Each wall is flat, endless, passes through zero and stands at right angles to its row. A trip goes straight from one point to another. List the walls that it crosses, first one first.

Walls:
(1): [-0.39  0.56]
(2): [0.54 0.16]
(3): [ 1.64 -0.45]
(4): [0.93 1.83]
(5): [2.20 2.72]
(6): [ 1.18 -0.26]
(7): [1.78 2.50]
(8): [-1.93  0.06]
Trips:
[0.59 1.55] to [ 1.99 -0.46] -> 1
[-2.71  1.49] to [-2.20  0.46] -> 4
[ 1.58 -0.41] to [2.83 0.47] -> none
[-0.34 -0.73] to [-0.90  0.25] -> 1
[-1.08  1.18] to [-1.00 -0.02] -> 5, 7, 4

Walls:
(1): [-0.70 -1.35  1.01 -0.13 -1.91  2.41  2.38  0.05 -1.63]
(2): [ 1.95 -1.33  2.01 -1.32 -1.40 -0.85  2.58  1.06  0.12]
(3): [ 0.68 -0.56 -1.21 -1.24  0.77  1.62 -1.72  1.85  0.71]
(4): [-0.15 -1.50 -0.94  1.39  2.98  0.96  1.64  1.31  0.36]
(5): [ 2.59  0.90  2.15 -0.98  0.01  0.18  1.05 -0.86  1.42]
(6): [ 0.22  1.48 -0.51 -0.96 -1.92 -1.86  0.35 -0.23 -1.06]
Trips:
[ 0.66 -2.39  0.59 -1.42 -2.14 -0.49  1.72 -3.08 -1.45] to [-1.15  0.16  3.49  0.76  0.05  1.61 -2.03  1.23  0.18] -> 6, 3, 2
[ 0.46 -2.08 -0.70 -1.39  0.13  1.63  0.18  0.00  0.01] to [-0.41  0.76 -1.53 -0.97  3.54 -1.36  0.52  0.10 -0.88] -> 2, 1
[-0.84  1.19 -0.74 -1.38  1.28  2.11  0.78  0.26  2.15] to [ 1.58 -1.63 -0.65 -0.19 -0.29  1.48  2.41  0.76  0.88] -> 1, 2
[-1.18 -0.23  0.03  0.45  1.36  0.59 -3.13 -0.45 -1.37] to [ 0.25 -0.25 -0.25  0.58  1.53  1.70  1.52  0.45  1.22] -> 4, 1, 5, 2

Walls:
(1): [-2.82 -4.99 -0.85 -1.53  0.44  0.20 -0.89 -1.56 -2.96  1.03  1.88 -1.29
 -0.94  0.75  0.10 -0.57 -1.68  0.41  3.70  0.79 -0.41  0.54  0.29 -1.99]
(2): [-1.47 -2.02  2.42  2.83 -1.81 -1.60  2.99  0.38  1.99  0.21  1.30  1.44
  0.23 -1.81 -0.13 -1.83 -1.99 -1.67 -0.17 -0.15  1.86  0.39 -2.61  2.07]
(3): [-0.48 -0.26 -3.80 -0.67  0.38 -2.38 -2.36  0.93 -0.20  3.79 -0.83  1.23
 -1.51  0.86  0.34  0.98  0.54  0.34 -0.35 -1.41  1.33 -1.18  1.50  2.20]
(4): [ 3.44  2.56  1.40  1.23  1.00 -0.22  2.27  0.14 -0.40 -0.81  1.02  0.44
 -0.92  0.66 -2.03 -0.84  0.01 -1.06  1.46 -0.36 -0.80  0.06 -0.84  1.12]
(5): [ 1.29  4.56  0.06 -1.12 -0.73 -0.81 -0.43 -3.53 -2.33  0.13  0.34 -0.77
  0.32  0.43  1.15  2.09 -0.42 -2.64 -0.10 -1.03  0.96  0.89 -0.18  0.99]
Trips:
[ 0.01 -0.33  1.15 -0.33  1.26  1.84 -1.79 -1.85 -2.57 -0.72  2.60  0.22
  1.12 -2.14  1.65  1.68  1.11 -0.19  0.88  3.01 -0.09  0.03  2.83  0.80] to [-0.34  1.37  0.73  1.72  0.10 -0.78  0.75  0.47  0.22  1.30 -2.07 -2.69
  0.92  3.14 -1.06  2.33 -0.30 -0.66 -1.68  0.18  2.58 -0.51 -0.80  0.57] -> 1, 3, 4, 2
[ 0.69 -0.48 -0.57 -2.42  2.81  0.30  0.68 -4.92 -1.56  4.28  0.73  0.35
  1.47  0.63 -1.33 -0.38  1.94 -0.13 -2.24  0.93  0.98 -2.60 -0.29  1.88] to [ 1.97  0.37 -2.06 -0.87 -2.36 -1.75 -0.60 -0.08 -1.22  1.00 -0.85 -0.70
  0.73  1.85 -0.06 -0.53 -1.30  0.13  1.10  0.00 -1.65  0.49 -2.52  1.32] -> 4

Walls:
(1): [-1.64  1.61 -0.07  1.35 -3.10 -1.58  2.69 -0.28 -0.25 -0.21 -0.59  2.13
 -1.91  0.90  2.47  1.14 -0.34  0.33  0.51  0.61  1.83  0.67  1.14  0.52
 -0.62  2.56 -0.72 -2.69 -1.12  0.01  0.92 -0.91 -2.16 -0.55 -2.44 -0.88
  0.16 -0.73 -0.10  0.27 -0.43  1.65 -0.13 -1.81 -0.43 -2.64 -0.46 -0.08]
(2): [-0.74 -1.46  1.85 -1.62 -2.57 -0.22 -1.94 -0.43  2.07 -0.17 -1.24 -0.66
  0.35 -1.84  0.28 -3.16  1.08 -0.89  0.29  0.25 -1.92 -2.05  1.27 -1.36
 -1.79 -0.01  0.07 -1.41 -0.82 -1.18  0.58 -0.84 -0.29 -0.07 -0.54  1.64
  0.67  1.87  1.25 -1.32 -1.65  0.69 -0.06  1.83 -0.33 -0.29 -0.60 -0.76]
(3): [-1.82 -0.51  0.95  0.91  2.20  0.73  1.69 -2.68  1.32  0.05  3.87  3.08
 -0.71  0.78  2.47  0.72  0.17  0.59 -0.53 -0.65  0.61 -0.76 -2.58 -0.57
  0.35  0.80 -1.24  1.60  1.66  1.39 -0.51 -3.01  0.28  1.27  0.00 -1.11
 -1.60  1.04  1.86 -0.69  1.25  0.34 -1.04 -0.31  4.29  3.98  1.18 -0.08]
(4): [-0.51 -0.08 -0.91 -0.07 -1.52  1.01 -1.22 -0.46  1.32  2.90 -0.64  3.21
  1.62 -0.80  1.15  0.63  0.32 -1.95  1.93 -2.04 -0.56 -2.97  0.92 -1.97
 -1.26  0.76 -0.85 -2.13 -1.91  0.05  1.77  0.25  1.12  2.43 -2.01  1.24
 -3.34 -0.41 -0.08  1.23 -0.18 -2.06 -1.39 -0.94 -0.06 -0.85  1.55  0.03]
(5): [ 1.12  1.91 -1.26  2.08  1.45  1.27 -3.50 -1.99 -0.75 -2.26 -3.48  2.04
 -1.72 -0.06  0.77 -0.82 -2.76  0.63 -0.31  0.10 -0.51  0.97  0.48 -1.30
 -0.68 -1.45 -1.61  0.30 -1.11 -0.16 -3.17 -0.98  1.83 -1.65 -1.30 -0.56
  2.49 -0.68  1.02 -0.49  0.89  0.20 -2.02 -0.05  0.23 -0.19 -2.13  0.44]
(6): [ 0.38  0.58  0.26 -2.36  0.12  0.74 -0.88  1.33 -0.19 -1.58 -0.54 -1.53
  0.68 -1.14  1.72  0.68 -2.59 -0.39 -0.02 -0.85 -0.76  2.15  1.06  1.65
 -2.16 -0.09 -1.62  1.12 -0.47 -0.77 -0.53 -0.14 -0.98 -0.11  0.88 -2.78
  0.63  0.60 -0.02 -2.15 -1.85  0.84  1.43 -3.89 -2.16  0.19  2.87 -1.39]
(7): [ 0.82 -1.53 -0.53 -0.51  1.47  0.62  1.87 -1.03  1.34  0.04  1.78  0.42
  0.49 -1.37 -0.66  1.62  0.10 -0.62  0.11  1.12  1.79  0.45 -0.23  1.86
  1.44  1.00  1.89 -2.16  2.56 -1.35  0.77  0.11  2.84  0.40  0.19 -0.64
  0.38  1.23  1.17 -0.97  1.21 -0.15 -0.33  0.56  1.98  0.94  2.50 -1.19]
(8): [ 0.93 -1.99 -0.22 -2.52  1.09  1.16  1.05  0.30 -0.62 -2.30 -1.94 -0.69
  1.60  0.06 -3.65  0.01  1.87  2.92  0.03  0.18 -1.17  1.89  0.85 -1.00
  1.28  1.01  0.22 -2.04 -1.10  1.21  0.29 -0.70  0.43  0.28 -0.93 -2.83
  0.01  0.06  2.18 -0.93 -0.35 -0.07  0.51  2.00 -3.35 -1.37 -3.09  1.04]
(9): [-2.04  1.11  2.53  3.78  1.02  2.87 -0.95 -0.92  1.61 -0.51 -0.27 -3.15
 -0.11  2.99  2.03  0.00  2.06 -0.87  2.75  0.20 -0.94  1.92  1.26 -0.88
 -1.89 -2.86  1.38 -0.07  2.05 -0.98 -1.16 -0.68 -1.20  2.48  0.44 -0.89
 -0.98  0.69 -2.40 -0.04 -2.23 -1.24 -0.95 -0.48  0.74  0.73  0.06 -1.46]
(10): [ 0.36 -0.43  0.23  0.93  0.06  0.97 -2.01 -0.29  0.13 -1.56 -1.32 -0.08
 -1.08 -0.52 -1.20  0.33 -2.04  0.55  0.85  0.11  1.02 -0.70  1.49 -0.41
  0.26  0.47 -0.36  1.67 -1.20 -3.75  1.66  1.12 -1.58 -1.72 -2.18  1.63
  0.05  4.00 -0.33 -0.19  1.46  0.73 -1.71  1.78  0.83  0.81  1.95 -1.16]
Trips:
[ 0.42 -1.28 -0.33 -1.93 -0.37 -0.37  1.47  0.20  1.82 -0.28 -3.08 -1.28
 -0.79  0.09 -0.28  1.36  0.86 -0.27 -1.34  1.18  0.49  1.20 -0.74 -3.33
 -2.89 -0.62  1.51 -2.14 -1.44  2.24 -2.67  1.71 -1.51  2.07 -0.04  0.43
  1.27  0.49 -0.33  0.25 -0.05  0.61 -1.84 -0.22  2.85  0.58  0.52  0.28] to [ 0.90  0.34  0.93  0.53  2.55  1.13 -1.39  1.43 -0.83 -2.50  1.57 -1.62
  1.04 -0.06 -0.49  0.83  4.05  0.19 -2.05  1.22 -1.03  1.13  0.65 -1.83
  3.77  0.35  1.41  0.41  0.73 -2.08 -0.66 -0.94 -0.75 -0.77  0.83 -1.46
 -0.54 -1.64 -1.83  1.91 -1.42  0.00  1.03  0.27  0.54  1.97  0.35  1.53] -> 4, 1, 7, 5, 2, 3
[ 0.39  0.25  0.10  0.06  0.43  0.26  1.93 -0.97 -1.92  0.19  1.19  1.33
 -1.65  1.29 -1.46 -1.36 -0.27 -0.30  0.63  0.17 -0.47  0.42  0.61 -2.98
 -0.70 -0.54  1.70  1.52  0.95  2.21  1.73  1.73 -0.33 -0.97 -1.95  0.02
 -1.67 -1.97 -1.53 -0.32  1.31 -0.32  1.71 -1.81  0.24  0.90 -0.75  0.77] to [-0.06  0.75  1.17  3.45 -3.15 -0.81  1.49 -1.22  0.81  1.57  1.38 -0.57
  1.55  0.71 -1.18  1.40 -0.35  1.67 -1.02  2.02 -3.98 -0.93 -0.34  0.66
 -0.13  0.68  1.66 -1.38  1.28 -1.35 -0.98 -0.27  0.98  0.20  4.05 -0.82
 -0.56 -1.27 -0.56 -1.87  2.49 -0.88 -3.59 -2.15  0.72 -0.58 -1.03  0.49] -> 9, 4, 7
[ 0.25 -1.66 -0.67  0.40  0.86  1.35 -1.93 -0.26 -0.14  0.78  1.08 -0.02
 -0.63  2.07  0.95  0.61 -0.52  0.61 -1.55 -1.01  0.38  1.45 -1.57 -2.43
  0.75  0.74  2.32 -0.41  1.01  0.19  2.63  0.79 -0.10  0.71  0.19  0.75
 -2.60 -1.56  1.87 -1.25 -0.64 -0.17  1.78  0.99  0.01  0.24 -0.86 -0.51] to [ 0.59  0.13  0.00 -1.03 -1.07  0.92 -0.26  2.15 -0.19  1.27 -1.17  2.65
  0.91 -2.08  0.25  0.72  2.12  2.62  0.60  0.10 -1.29 -0.17  0.54  1.79
 -0.73  2.64 -0.35 -1.10  1.22  0.17  2.94 -2.41  2.73 -2.22  2.02 -2.95
  0.24  1.77  0.47 -1.52 -0.61  0.15 -2.34  2.95 -0.83  0.14 -0.20  2.04] -> 9, 2, 1

Walls:
(1): [-2.01 -2.77 -1.83  0.37 -0.99 -3.00 -2.28  3.48  0.47  1.44 -1.42 -0.15
 -0.55  1.05  0.10 -0.03  0.61  0.22  0.04  1.57  1.39 -0.19 -1.80 -4.27
 -1.85 -0.63 -0.30 -1.13 -1.09  1.49 -3.22 -1.50 -0.45  0.69  0.05  0.68
 -2.12 -1.52  0.15  2.61 -1.33  1.05  1.65 -0.29 -1.25  0.44  0.01  1.27]
(2): [-1.34 -0.03 -4.31  0.03 -0.13  1.74  1.25 -2.53 -0.23  1.53 -0.91 -2.11
 -0.42  3.46 -2.92  1.91 -0.23  1.54  0.88 -2.53  0.61  2.66  2.27 -0.47
 -0.29  0.99  1.06  1.75 -0.17  5.01  0.27 -0.16 -2.98  0.35 -0.24  4.88
  1.71  0.98 -1.12 -2.81  1.71 -1.45  0.60  0.90 -2.09 -4.09 -1.04 -1.12]
(3): [-1.48 -0.60 -0.14  0.58 -1.57  0.73  0.11 -0.33  1.96  1.07  1.66 -1.47
  2.23 -1.38  1.64  1.98 -1.10  0.36 -1.21 -1.48 -2.48 -2.57  1.34 -0.69
  1.64 -0.31 -1.36  1.30  1.00  0.26  1.41 -1.96  0.42  0.52  0.71 -1.10
 -0.68  1.07  0.26 -1.26 -0.45  0.36 -0.18 -0.75  1.97  1.00 -1.41  0.86]
(4): [ 1.25  0.53  0.44  0.03 -0.18  0.53 -1.33  0.36 -0.61 -1.75 -0.36  1.35
 -1.53  0.78  1.93  0.76 -0.30  0.61 -2.84  1.78 -0.51 -1.15  1.39 -1.55
 -2.38  1.40 -0.25 -1.02 -0.66 -0.42 -0.70 -2.45  0.83 -1.81  1.32  1.44
  1.59 -0.22 -0.03  0.05  1.45  2.41 -0.11  0.22  1.61  0.12  0.60 -1.77]
(5): [-0.27  0.00  0.89 -1.06  0.79 -2.89  1.25 -0.07  3.98  1.32  2.25  1.33
  0.62  1.41 -2.30 -2.33 -1.98 -0.46  0.36  2.39  0.83  2.21 -0.49 -0.17
 -0.51  0.79 -2.37  3.31  1.12 -0.58  0.96  4.12  0.82  0.75  3.23 -1.81
 -0.63 -1.19  0.70  1.40 -2.33 -0.30 -0.95  1.10  0.33 -0.69 -3.33  0.92]
(6): [-0.36 -0.47  1.86 -0.51 -0.52 -2.02  0.67  0.80 -2.53 -2.30  1.45 -0.48
 -0.43 -0.45 -2.23  3.01  0.49  0.36  1.16 -0.27 -0.10 -0.51  3.73 -0.31
 -0.97 -0.38  1.98 -1.31 -0.67  2.82 -1.59  0.05  0.73 -1.41  1.36  1.28
  1.36  1.48  3.12  1.48  0.28  2.67  1.10 -2.66  0.05 -1.39  2.47  1.29]
(7): [ 0.91 -1.68  1.39 -1.16  0.12  0.37  2.14  0.83 -2.72 -2.32  0.67  0.81
 -0.48  0.07  1.65  0.34  2.07 -0.43 -0.87  2.07 -0.45 -0.70 -1.04  0.71
  1.02 -0.77  1.54 -4.02 -1.31 -2.35  0.61 -1.06 -0.11  0.40 -0.46  0.64
  1.29  1.42 -2.00 -0.88 -2.74 -2.10  0.63  2.67 -0.51 -2.17 -2.45 -0.64]
(8): [ 0.15 -0.91 -0.67 -0.57 -0.13  0.21 -1.48 -0.53 -1.63 -0.20  0.21 -0.73
  0.96 -1.73 -1.64 -1.45 -0.64  1.26  0.03 -1.18  0.70 -3.42 -0.58  1.15
  0.00  0.50  1.73 -0.68  0.46  1.37 -1.60  1.31  0.34 -0.84 -1.37  1.33
 -1.33  1.67 -0.34  2.70 -1.76  1.05 -1.13  0.73 -0.28  1.22  0.57 -0.80]
(9): [-3.23  2.79  0.37  0.76  0.83 -1.26 -0.72  2.01 -0.44  1.46  0.45 -1.40
  0.35  0.83  1.78  0.66  1.22 -0.44 -3.00 -1.53  1.22  1.53  1.13 -2.07
  0.21 -0.38  0.22  0.02  1.18  0.23 -0.56  0.65 -0.28 -1.46  0.48  2.38
  0.65 -1.31  0.00  1.17 -0.73  1.66  1.27  1.43  0.74  1.31 -0.58 -1.08]
(10): [ 0.25 -0.25  0.23  2.05  1.71 -0.28 -0.53  2.79  0.66 -0.57 -0.12  0.91
  1.47  0.98  2.96 -0.14  2.36 -1.68 -1.22 -0.90  0.42  1.03  0.25  0.52
 -0.03  0.99  1.13 -1.60 -0.13 -0.27  0.99 -1.44 -2.29  0.71  0.29 -1.28
 -1.11  3.09  1.69 -2.13 -0.36 -3.01  1.26  0.30  1.28 -1.35  1.10  2.62]
Trips:
[-0.69 -2.28 -0.56 -1.80 -0.29  1.11 -2.48 -0.21  0.47 -1.11  1.74 -0.60
  2.35  0.88  0.35  0.53 -3.85  1.27 -1.40 -0.49 -0.72  1.28  1.08  0.56
  0.90  0.80 -1.59 -0.66 -0.90  4.47  0.53  0.17  1.39  0.61  0.92  1.82
 -0.61 -0.52  1.66  1.68  1.00 -0.95 -0.46  0.23 -0.28  2.07 -1.49 -1.09] to [ 0.18  0.41  1.94 -1.64  3.06 -0.72 -1.47 -0.59 -1.37 -0.75  1.18  0.34
 -2.14 -4.10 -0.80 -2.52 -2.05 -1.97  2.70 -0.63 -0.27 -2.79  1.04  1.15
  0.11 -1.37 -0.42 -3.29 -1.89  1.03  3.26  2.32  0.07 -0.68  2.74  0.96
 -1.10 -0.46  0.84  0.81 -0.79 -1.08 -0.10 -1.43 -0.18 -2.72 -1.53 -1.26] -> 9, 1, 4, 2, 7, 3
[ 1.07  0.52  1.60 -3.08 -0.17 -1.40  3.66 -1.39  0.87  0.34 -0.45 -3.30
 -1.36 -1.13 -1.50 -1.84 -0.17  1.97  0.17 -2.20  1.02 -1.85 -2.29  1.30
  0.10 -0.21  1.65  2.71  2.51  0.32 -0.57 -0.32 -0.42  0.79  1.12 -1.20
  2.44 -0.74 -2.09 -0.30  0.20  2.19  0.75  0.32 -0.35 -1.68 -0.39 -0.81] to [-0.02 -0.25 -2.63 -0.23  0.15 -0.40  2.05 -0.63  1.38  0.38 -2.24 -1.38
  3.20 -1.28 -0.66 -0.38 -0.82  0.71  0.49 -1.96  0.16 -1.53  0.29  0.81
  0.89  0.00  3.14  0.05  0.47 -0.98  1.97 -2.68  0.94 -0.48  2.34 -0.51
  1.04  0.84  1.60 -1.51 -0.38  1.06 -1.20 -0.05  1.65 -0.56  1.09 -0.83] -> 3, 6, 5, 10
[-0.18 -0.54  0.80 -0.31  1.15 -0.26 -0.28  0.94 -0.44 -0.06  0.16 -0.29
 -1.84  1.79 -1.46  0.67 -1.51 -0.25 -1.52  0.20 -0.71  0.01 -0.49  0.75
 -0.15 -1.65  0.67 -1.17 -1.58  1.23 -1.83  1.04  0.16  1.31  1.93 -0.22
 -1.23 -2.81  0.33  0.66 -2.38  0.30  3.07  0.47 -1.82 -1.68  2.22  1.46] to [-2.27 -0.23 -1.79  1.95  1.73  0.84 -0.21  0.92  0.05 -1.41  0.91 -1.01
 -2.19  1.90  0.06 -1.51  1.88 -1.50 -0.61 -0.84 -0.25 -1.62  0.06  0.89
  0.74  0.92  1.64  1.41  0.39 -2.65 -0.61 -0.19 -0.35 -1.54  0.96  1.05
  0.28 -0.85  1.20  0.21  1.79  0.82  0.96 -0.53  0.08 -0.85  0.73  1.60] -> 10, 4, 5, 7
